Every row gives one point. Each table stands for the endless flat space through its points: a line for two points, a plane for three, and so on. The two share one point or none. Which?

First (2 x 4):
[[ 0.4  0.1  3.9 -0.2]
 [-1.6  0.5  3.1 -0.2]]
Second (2 x 4):
[[-1.6  1.2  3.0 -1.0]
 [-2.1  2.0  2.7 -1.8]]
They share: [-1.1  0.4  3.3 -0.2]

First:
[[-4.8  4.7 -4.8  0.2 -0.6 -1.8  1.2 -1.6  0.9]
 [-4.0  3.9 -4.1  0.5 -0.3 -1.1  1.4 -1.6  1.3]]
Second, 2 rows:
[[-1.3  3.1 -1.8  3.0 -0.3  1.6  1.8 -1.6  2.2]
 [-0.9  3.2 -1.1  3.8 -0.3  2.1  1.7 -1.5  2.5]]
They share: no point

First, 2 rows:
[[-0.8  3.3 -2.3 -2.2 -2.4  3.6 -2.5  1.2  0.3  1.0 -0.6 -0.6 -3.5  2.3]
 [-1.6  4.0 -2.5 -2.2 -3.2  4.3 -3.1  1.0 -0.3  1.0  0.0 -1.4 -4.1  1.4]]
Second, 3 rows:
[[ 0.7  2.5 -1.7  0.3 -1.2  3.4 -0.8  1.3  0.4 -0.4 -3.9 -1.0 -4.2  3.5]
 [-2.0  3.1 -1.8 -5.8 -3.7  3.3 -4.4  1.0  0.1  4.4  2.2  1.3  0.5  1.3]
 [-0.2  4.7 -2.4 -4.4 -2.7  3.7 -4.0  1.2 -0.7  4.2  0.8  0.1 -0.3  2.1]]
They share: no point

First:
[[ 2.1  5.6 -1.3  3.4 -1.1  5.6 -0.5  1.7  0.9  0.2  0.7  0.3  3.3  6.3
   0.5 -1.8 -2.5  3.0  0.7  0.3]
 [ 2.9  0.7 -1.1  1.3 -2.1  1.0  1.5  3.5  0.9  4.0  3.7 -0.8  0.2  1.5
  -2.1  0.0 -1.2 -0.5 -2.1  1.7]
 [ 1.6 -0.3 -1.8 -1.1 -4.3  1.2  1.7  3.2 -0.3  5.7  5.2  0.2 -1.7 -0.3
  -4.7  0.9 -0.8 -0.4 -4.0  0.4]
 [ 0.3  3.1 -4.1  0.9 -4.1  5.4  0.3  1.3 -1.5  3.4  2.7  2.4  0.0  2.7
  -1.7  0.2 -3.2  2.5 -1.9 -2.5]]
Second:
[[ 0.4  0.7 -4.3  2.6 -2.5  4.6  0.4 -0.3 -1.4  1.2  4.2  2.6  0.8  4.4
  -0.4 -1.2 -1.6  1.5 -1.1  0.3]
 [ 3.4  4.3 -0.1  0.8 -2.5  2.2  1.0  5.1  1.6  4.8  1.2 -1.6  0.8  1.4
  -2.2  0.6 -2.8  0.9 -1.7 -0.3]]
They share: [ 1.9  2.5 -2.2  1.7 -2.5  3.4  0.7  2.4  0.1  3.0  2.7  0.5  0.8  2.9
 -1.3 -0.3 -2.2  1.2 -1.4  0.0]
